Rows are points. A path goes straight from each point to the next, and from the last back to the first. The post is the endless flat space through its rows: a point in 2 columns, a line in 3, a plane in 4, and so on, so that a path can go around it. How many times does the path go around the post? Going back the other way cancels.
In the rows, 128 means zero.

Post (2 x 3)
[[106 139 142]
 [129  96 123]]
Path (29 x 3)
[[145  35  88]
 [100 125 146]
 [107  65 116]
 [ 54 164 131]
 [109 150 123]
 [131 144 140]
 [109 179 116]
 [ 74 131 118]
 [112 102 133]
 [122  98 152]
 [ 56 135 154]
 [ 88 148 132]
 [107 191 133]
 [130 101 101]
 [118 165 136]
 [128 124 142]
 [168  62 128]
 [133  77 150]
 [ 87 104 135]
 [108  90  95]
 [117 130 121]
 [151 123 131]
 [139  96 160]
 [109  82 135]
 [105 107 126]
 [ 98 169 132]
 [159 126 129]
 [153 105 119]
 [ 91 169 142]]
Times around: 2

Post (10 x 11)
[[129 147 122 116 154 101 129 141 103 117 110]
 [136 153 106  89 123 177  80 114 140  92 119]
 [134 123 129 135 136 131 140 122 109  88 164]
 [134 129  71 130 103  99 117 156 147 124 128]
 [145 109 171 163 154 102 155 118 134 127  98]
 [106 166 138 151 116 137 128 125 157 135 144]
 [182 113 162 118 113  65 166 135 141 138  89]
 [111 150 131 150  81 148 106 125 153 192 132]
 [103 147 148 131 143 143 161  82 117 150  68]
 [128 136 119 142 120 145 143 163 140 138 136]]
Path (25 x 11)
[[142 160 129 117 134 128  86 158 105 180  99]
 [121 195 177  91 150  78 112  54 138 182  98]
 [120 161 166 164 119 164 128  58 153 211  67]
 [165 131 146 183 128  64 107 116 118 138 128]
 [170  79 103 153 126  98  82  96 189 147 117]
 [134 121 109  88  86 119 168 122 134 171  91]
 [116 125 195 172 142 170 153 167 139 144 105]
 [165 120 113 166  74 116 167 116 194 102  63]
 [110 180 109 125 148 118 160 108 136  91 124]
 [110 147 154 116 163 134 103 140 171 184 100]
 [105  99 124 158 132 184 132 179 140 147 135]
 [100 121 155 166  80 141 144 108 138 174  98]
 [152 162 149 124 117 118 153 184 143 106 117]
 [116 149 140 124 151  99 119 133 111 112 122]
 [102 127 124 128  71 140 133 147 146 141 120]
 [155 129 150 136  88 130 123 118 121 149 125]
 [166 165 113 110  86 168 143 109 148 146 124]
 [168 134  98 103 172  95 144 198 125 104 127]
 [162 162 151 118 116 126  57 113 156 185 143]
 [170 107 115 192 119 118  98 167 130 113 114]
 [169  95 103 165 146 137 130 109  65 107 147]
 [155  81 115 186 171  59  78 113 111 102 183]
 [ 95 133 141 115 166  96 140 132 123 152  74]
 [113 112 167 139 149 124 148 187 112 153  71]
 [114 174  97 153  97 101  88 119 139 140  90]]
Times around: 3
